Each row of a before or after table is a point. The points were changed in one or more steps. Then noise was added and the rows were shuffled. The steps act on columns, c1 being the first. Name the steps. A step turns or swaps two columns, mirrors them in a line or flattens them onto one, adds a multiple of one to another, or multiplies or shifts one. Angles are multiples of 10 degrees, from the lower column toward the higher: turns from -170 to 170, lines from 10 to 170 but not 90. Use the fewest steps. Two steps may share a column if one is a turn and the other turns, adds or multiplies; they go together, in the order done. Otherwise the lowest column goes first.

Before, 13 rows:
[[-0.04  0.46 -0.22]
 [-0.05  0.14  0.60]
 [ 0.61  0.18  0.07]
 [-0.07  0.22 -0.05]
 [-0.13  0.20  0.21]
 [ 0.40  0.02  0.28]
 [ 0.11  0.31  0.13]
 [ 0.25  0.04  0.18]
 [ 0.29  0.07  0.27]
 [-0.56 -0.51 -0.43]
 [-0.46 -0.14 -0.44]
 [ 0.52  0.69 -0.14]
 [-0.55 -0.39 -0.40]]
After (13 x 3):
[[-0.62  0.00  0.44]
 [ 0.39  0.01 -0.29]
 [ 0.71 -0.69 -0.16]
 [ 0.12 -0.26 -0.24]
 [-0.77  0.21  0.49]
 [-0.08  0.10 -0.61]
 [-0.04 -0.52  0.05]
 [ 0.50  0.11 -0.24]
 [-0.12 -0.10 -0.23]
 [ 0.80 -0.12 -0.15]
 [ 0.28  0.04 -0.17]
 [-0.08 -0.17 -0.09]
 [-0.74  0.34  0.57]]
Steps: multiply c1 by 1.3; turn c2 and c3 by -160 degrees

Before:
[[-0.12 -0.13  0.00 -0.16  0.10  0.44  0.01 -0.09]
 [ 0.17 -0.08 -0.37  0.26 -0.08 -0.06  0.14 -0.50]
 [ 0.06  0.09 -0.46  0.24 -0.30  0.39 -0.28  0.30]
 [-0.05 -0.19 -0.17  0.23  0.16  0.15  0.04  0.05]
 [ 0.03  0.32 -0.47  0.26  0.00 -0.11 -0.59  0.28]
 [-0.39  0.36  0.65  0.24 -0.34 -0.11 -0.04  0.37]
 [-0.20  0.00 -0.56  0.15 -0.27 -0.25 -0.12 -0.28]
 [-0.04 -0.24 -0.38  0.17  0.21  0.39  0.11  0.09]
 [-0.12  0.39 -0.45  0.01 -0.02  0.20 -0.08  0.19]
 [ 0.14 -0.03 -0.45 -0.45 -0.01  0.18  0.14  0.12]]
After, 10 rows:
[[ 0.02 -0.04 -1.28 -0.10 -0.05  0.34 -0.22  0.42]
 [-0.02 -0.16 -0.42  0.14  0.22  0.30 -0.06 -0.14]
 [-0.03  0.34 -0.91  0.16  0.02  0.38 -0.42  0.12]
 [ 0.08  0.11 -0.52  0.38 -0.29  0.78 -0.50 -0.04]
 [-0.03 -0.22 -1.09  0.21  0.22  0.75 -0.11 -0.07]
 [-0.02 -0.13 -0.03 -0.14  0.13  0.90  0.05  0.13]
 [ 0.00  0.33  0.05  0.39  0.07 -0.18 -0.68 -0.07]
 [ 0.06 -0.02 -1.10 -0.19 -0.24 -0.55 -0.40 -0.30]
 [-0.03  0.36  1.56  0.51 -0.25 -0.17  0.39 -0.05]
 [ 0.01 -0.06 -1.12 -0.26 -0.13 -0.13 -0.10 -0.48]]
Steps: flatten c1 and c5 onto the line at 100 degrees; turn c3 and c7 by 40 degrees; multiply c3 by 3; turn c4 and c8 by -60 degrees; multiply c6 by 2

Before:
[[ 0.96  0.00 -0.01  0.29  0.29 -0.26 -0.34  0.41  0.24 -0.16  0.48]
 [ 0.56  0.20  0.48  0.36 -0.06 -0.20 -0.32  0.14 -0.04 -0.48  0.47]
 [ 0.55  0.19  0.37  0.18  0.00 -0.19  0.09  0.24 -0.11  0.27 -0.07]
 [-0.19 -0.49 -0.49 -0.02  0.04 -0.09 -0.35 -0.21 -0.17  0.81 -0.28]
 [-0.47 -0.44 -0.32  0.10 -0.12 -0.51  0.10  0.00 -0.37  0.23  0.53]
 [ 0.35  0.05  0.07 -0.06 -0.64 -0.44 -0.03 -0.54  0.50 -0.29  0.45]
 [ 0.54  0.90  0.02  0.54  0.21  0.29 -0.20 -0.01 -0.06 -0.14  0.33]
 [ 0.41  0.31  0.44  0.37  0.50  0.13 -0.45  0.22  0.04 -0.53  0.12]
 [ 0.12 -0.58 -0.08 -0.68 -0.15 -0.20  0.00 -0.24 -0.16  0.31  0.64]
 [ 0.40  0.33 -0.19  0.30 -0.31  0.24 -0.38  0.27 -0.38 -0.25 -0.08]
 [ 0.59  0.40  0.24  0.63 -0.07  0.56  0.10  0.32  0.38 -0.50  0.18]
 [-0.27  0.13 -0.49 -0.58 -0.18 -0.38  0.23  0.13  0.14  0.21 -0.20]
 [-0.01  0.16  0.13  0.09 -0.18 -0.01 -0.48  0.39  0.12  0.30  0.38]]
After (13 x 11):
[[-0.24  0.12  0.42 -0.59 -0.19 -0.43  0.22  0.46  0.27  0.00 -0.21]
 [-0.45 -0.45  0.28  0.07 -0.18 -0.47  0.07  0.15 -0.72 -0.07  0.57]
 [ 0.48  0.87 -0.04  0.56  0.20  0.29 -0.26 -0.28 -0.17  0.06  0.29]
 [ 0.10 -0.60  0.16 -0.71 -0.15 -0.26 -0.01 -0.24 -0.31 -0.22  0.64]
 [ 0.42  0.23 -0.46  0.36  0.48  0.13 -0.43 -0.48  0.05  0.25  0.09]
 [ 0.64  0.40 -0.32  0.62 -0.02  0.60  0.06  0.46  0.82  0.30  0.14]
 [ 0.93  0.03 -0.05  0.35  0.29 -0.26 -0.38 -0.08  0.48  0.11  0.46]
 [-0.22 -0.47  0.64  0.01 -0.03 -0.04 -0.42 -0.68 -0.32 -0.41 -0.26]
 [ 0.33  0.07 -0.18 -0.09 -0.58 -0.48 -0.04 -0.49  1.03  0.17  0.39]
 [ 0.63  0.19 -0.14  0.13 -0.03 -0.18  0.07  0.35 -0.24 -0.45 -0.11]
 [ 0.42  0.34  0.00  0.32 -0.37  0.14 -0.35 -0.30 -0.71  0.28 -0.07]
 [-0.05  0.12  0.10  0.06 -0.23 -0.08 -0.46 -0.34  0.21 -0.29  0.37]
 [ 0.56  0.22 -0.46  0.39 -0.01 -0.16 -0.28 -0.38 -0.08  0.13  0.51]]
Steps: turn c3 and c10 by -150 degrees; multiply c3 by 0.7; add 1.5 times c7 to c8; multiply c9 by 2

Before, 12 rows:
[[-0.44 -0.40 -0.23  0.01 -0.13  0.24  0.04  0.30 -0.24 -0.12  0.01 -0.23
  -0.91 -0.18  0.05 -0.19  0.09  0.41]
 [-0.45 -0.10  0.10 -0.61 -0.22 -0.21 -0.24  0.23 -0.19  0.24  0.17 -0.08
  -0.13  0.09 -0.31 -0.43  0.04  0.36]
 [-0.26 -0.34 -0.36  0.12  0.31  0.36  0.27  0.17  0.09  0.23  0.29 -0.11
   0.24  0.40  0.05 -0.21  0.03 -0.36]
 [ 0.28 -0.20 -0.39 -0.27 -0.05  0.00 -0.24 -0.90 -0.01 -0.34  0.29  0.51
   0.21  0.35 -0.19  0.58  0.03  0.33]
 [-0.47 -0.12  0.32 -0.01 -0.10 -0.19  0.01  0.00 -0.31 -0.36 -0.74  0.23
   0.11 -0.08  0.15 -0.17 -0.42  0.25]
 [-0.40  0.42 -0.25  0.13 -0.22  0.11 -0.23 -0.82 -0.18 -0.37  0.18 -0.21
  -1.05  0.23 -0.13 -0.21 -0.14  0.35]
 [-0.46 -0.25 -0.35  0.06  0.17  0.02  1.49 -0.21  0.04 -0.07 -0.52 -0.15
  -1.04  0.24  0.15 -0.07  0.03  0.52]
 [ 1.31  0.27  0.10 -0.41  0.14 -0.22  0.10 -0.02  0.23  0.26  0.12 -0.01
   0.29  0.08  0.05  0.62 -0.14  0.17]
 [-0.58  0.01  0.31 -0.38 -0.23  0.75  0.63  0.25  0.51  0.17 -0.25  0.46
   0.17 -0.60 -1.30 -0.17 -0.52  0.47]
 [-0.59 -0.32 -0.34  0.23  0.13  0.00 -0.06 -0.38 -0.04  0.18  0.35 -0.28
   0.16  0.00  0.08  0.00 -0.07  0.45]
 [ 0.68  1.09 -0.44 -0.09 -0.16  0.11 -0.01  0.17  0.08 -0.17  0.31  0.35
   0.28  0.43  0.18  0.59 -0.22  0.40]
 [-0.66 -0.33 -0.23  0.00  0.03  0.00 -0.27 -0.06 -0.05 -0.39 -0.76 -0.31
   0.30  0.31 -0.35 -0.02 -0.28  0.35]]
After (12 x 18):
[[-0.26 -0.26 -0.25  0.07  1.33  0.01 -0.69 -0.17 -0.02  0.20 -0.51 -0.30
  -1.03  0.24  0.17 -0.32  0.04  0.54]
 [ 0.79  0.26  0.10 -0.38  0.04 -0.26 -0.16 -0.09  0.11 -0.52  0.12  0.04
   0.29  0.09  0.04  0.40 -0.14  0.15]
 [ 0.18  1.10 -0.56 -0.09  0.05  0.07  0.16 -0.38 -0.03 -0.46  0.31  0.12
   0.26  0.46  0.16  0.85 -0.22  0.19]
 [-0.03 -0.09  0.12 -0.60 -0.13 -0.14  0.30 -0.41  0.05  0.39  0.18 -0.02
  -0.13  0.09 -0.29 -0.11  0.05  0.11]
 [-0.09 -0.32 -0.16  0.22 -0.10  0.03 -0.09  0.01  0.00  0.43  0.32 -0.41
   0.13  0.00  0.09 -0.22 -0.08  0.60]
 [ 0.06 -0.33 -0.26  0.12  0.16  0.31 -0.40  0.12 -0.11  0.30  0.29 -0.28
   0.24  0.38  0.05 -0.65  0.01 -0.39]
 [-0.11  0.02  0.09 -0.39  0.67  0.51  0.01 -0.52 -0.15  0.42 -0.24  0.57
   0.15 -0.60 -1.30  0.18 -0.53  0.22]
 [-0.29 -0.38 -0.08  0.00  0.06  0.30  0.10 -0.48 -0.08  0.18  0.04 -0.30
  -0.90 -0.17  0.06  0.00  0.08  0.12]
 [-0.46  0.42 -0.11  0.14 -0.12  0.17  0.28  0.41 -0.03 -0.04  0.18 -0.30
  -1.05  0.22 -0.15  0.14 -0.16  0.79]
 [-0.60 -0.33 -0.05 -0.01 -0.27  0.01  0.06 -0.16  0.01  0.10 -0.76 -0.37
   0.30  0.32 -0.36 -0.04 -0.29  0.32]
 [-0.11 -0.19 -0.60 -0.29 -0.19  0.00  0.13  0.47 -0.01 -0.35  0.29  0.24
   0.20  0.36 -0.20  0.63  0.02  0.83]
 [-0.50 -0.14  0.16 -0.01  0.05 -0.08  0.11 -0.16  0.03  0.01 -0.73  0.36
   0.11 -0.08  0.15 -0.02 -0.42  0.19]]
Steps: multiply c1 by 0.7; turn c1 and c10 by -50 degrees; turn c3 and c12 by 30 degrees; add -1.5 times c5 to c16; turn c5 and c7 by -110 degrees; flatten c6 and c9 onto the line at 160 degrees; mirror c8 and c18 in the line at 110 degrees
